Each row is a point. The window is the flat piece filled in between its corners: a triangle in 3 columns, a solid with four corners in 4, and so on. A path goes straight from each point to the next, and from the last back to the first. After which points does the path pass through the window?

Window:
[[-33  53 -63 -36]
 [ -7 -70  35   1]
 [ 58  43 -19 -35]
 [-12 -17  50 -12]]
Path:
(1): [-20   5 -22 -48]
(2): [-25  50 -24  31]
(3): [-19  20 -25   1]
(4): [-21  -4 -23 -44]
(5): [ 34  17  -2 -89]
(6): [ 28  40 -17  21]
(7): [-18  -5  38  35]
(8): [-36 -33  37 -69]
Through the window after points: 1, 3, 5

Window, 8 rows:
[[ -3  29 -75 -37 -65 -13  25  -2]
 [ 33  53 -34 -76 -79  24 -45  -1]
 [-62 -47 -17 -33  92 -31  22  15]
 [-31  -9 -22  25  52  35   5  22]
 [-79  -6  10  19  48 -43  -7  14]
 [ -8  78 -21 -67 -55  42  27 -16]
 [-49   8 -44 -53 -64  47  -7 -16]
 [-26 -49  42   8  24   7  30  18]]
Path:
(1): [  0  25 -31 -19 -55  23  -3 -48]
(2): [-21  42 -29 -42 -70  23  10  40]
(3): [-69  19  -3 -17   1 -20  22  89]
(4): [-33 -10  -7  -7  42 -10 -13 -73]
(5): [-43  -7 -25 -25  14 -19  -3 -67]
(6): [-51  30 -29 -25  -2   8   2  43]
(7): [-80  11  -8 -12  35 -19   3  83]
(8): [-55 -11   9  20  33 -35  -7 -40]
(9): [-18  -7 -22 -27  37   2  -9 -54]
(10): [-51 -11 -22 -44  12  -8  16  87]
(11): [-50  -1 -10  -7  32  -5  13  89]
(12): [-17  -1   3  14  57 -24   3 -68]
(13): [-18  -8  -6 -30  -6 -13   9 -47]
(14): [-37  11 -11 -47 -20   4   3  30]
(15): [-32  -9 -27 -30  -3  -5   6  50]
(16): [ -5 -21 -32  -2   8  -5  -2 -70]
Through the window after points: 3, 7, 9

Window:
[[ -57   10   28 -121  -42  -43   61   17   -4  -42  -25]
 [  -5   25    0   39  -35  -29  -26   28  -11  -24  -32]
 [ -21  -14  -13    9   30  -20  -11   -1    1   50  -10]
 [  56   22  -20    2   22  -43  -13   22   20   57  -29]
 [ -12    7  -41    3    7   77    2  -79  -55   61    5]
 [  -6   17   -4   33   -6   78   14   42  -42    4    0]
 [  46   48    4   10   50  -40  -10  -16    7  -67   -6]
 [  18   -5  -11   20   -3   25  -19  -14   23   -5  -14]
 [ -16   50  -35   49  -14   -6   -5   70   38   13  -22]
 [ -48   33   27  -28  -42    2  -31   24    3    5    2]
 [ -29   32   43   55  -38    2   -9  -13   18   32  -12]]
Path:
(1): [-16   8  -1   8  22   1 -21   7  -3  35 -49]
(2): [-15  28   7  12 -14   3 -22  10  -1  -2 -33]
(3): [ 12 -14 -20  11 -43 -20  -5  14   3  -5  45]
(4): [  7   6  -3   2 -37 -29   9  30   8   4  57]
(5): [-19  31  11  -6  15 -10 -10  30  16  -9 -69]
(6): [-14  40  23   8 -21   5  -8  11   2  -2 -49]
(7): [  2   5 -18  34 -39 -13   8   4  11  11  61]
(8): [  7  33 -27  16 -47 -27   3  23  -9  -2  60]
(9): [-21  43  25   5  -6  15 -12   8  17 -12 -54]
(10): [ -5  28  19  22   9  -2 -27  21  13 -10 -60]
(11): [  3   4 -11  10 -31 -38   6  26   7  -5  28]
(12): [ 22  24 -12   2 -21  -6   5   3  -8  17  13]
(13): [-15  25   2  -2   4  21  -8  10  15  -1 -60]
(14): [-21  23  -6   8   7  40 -15 -13 -19  26 -58]
(15): [  7   9 -22  21 -27   3   2 -11 -26   9  46]
(16): [-11  -4 -15  19  -8 -30   3   2   2  16  32]
Through the window after points: 2, 14, 16

Window, 12 rows:
[[ -22   14   14   13   42   72  -36 -102   60  -20  -34   -8]
 [ -22  -41    8  -10  -61  -11   25   13    3  -41  -67   -5]
 [   8  -89  -17   40  -67   45  -57  -66   -6    0   32   52]
 [ -17   51   20  -33  -10   -4    5   25  -71  -24   -2  -28]
 [  29   17   10   73   21   17  -40   13   35  -28  106   -6]
 [ -29  111   19  -44  -15   92  -48  -41   49  -50   26  -20]
 [  35  -39  -73   -4   12  -13   11  -71   29   34   -9  -16]
 [-105    2   -6    2  -33   37  -67   29   63   46   -5    9]
 [  47  -70  -70   49   22  -13  -39   39    6  -24   23   28]
 [  16   63  -44    9   34   44   60   26  -14   25  -26  -65]
 [  29    3    3  -24  -19    8    4   69  -16   74    5   19]
 [ -53  -24   27  -33    5   63    8    7   16  -35    5  -38]]
Path:
(1): [-20  15 -54   0   5  12  33 -27  22 -11  23  46]
(2): [-30  17   5   0   5  15  10  -1  13   3  11  17]
(3): [ 33   3 -17   1  -1  29 -52  22  30 -12 -22 -77]
(4): [ 29 -22 -21  30 -17  48 -71  -2  49  25 -17 -49]
(5): [-20 -43 -23  14  -8  30  25 -29   4 -23  35  64]
(6): [-25   5 -22  -4   7  17  16  25   9  -4  44  33]
(7): [  3 -13  -1  10 -27  22 -29  24   6  11  17 -27]
(8): [ 20   4 -10 -10  -3  35 -44 -33  29  11  -6 -53]
Through the window after points: 8
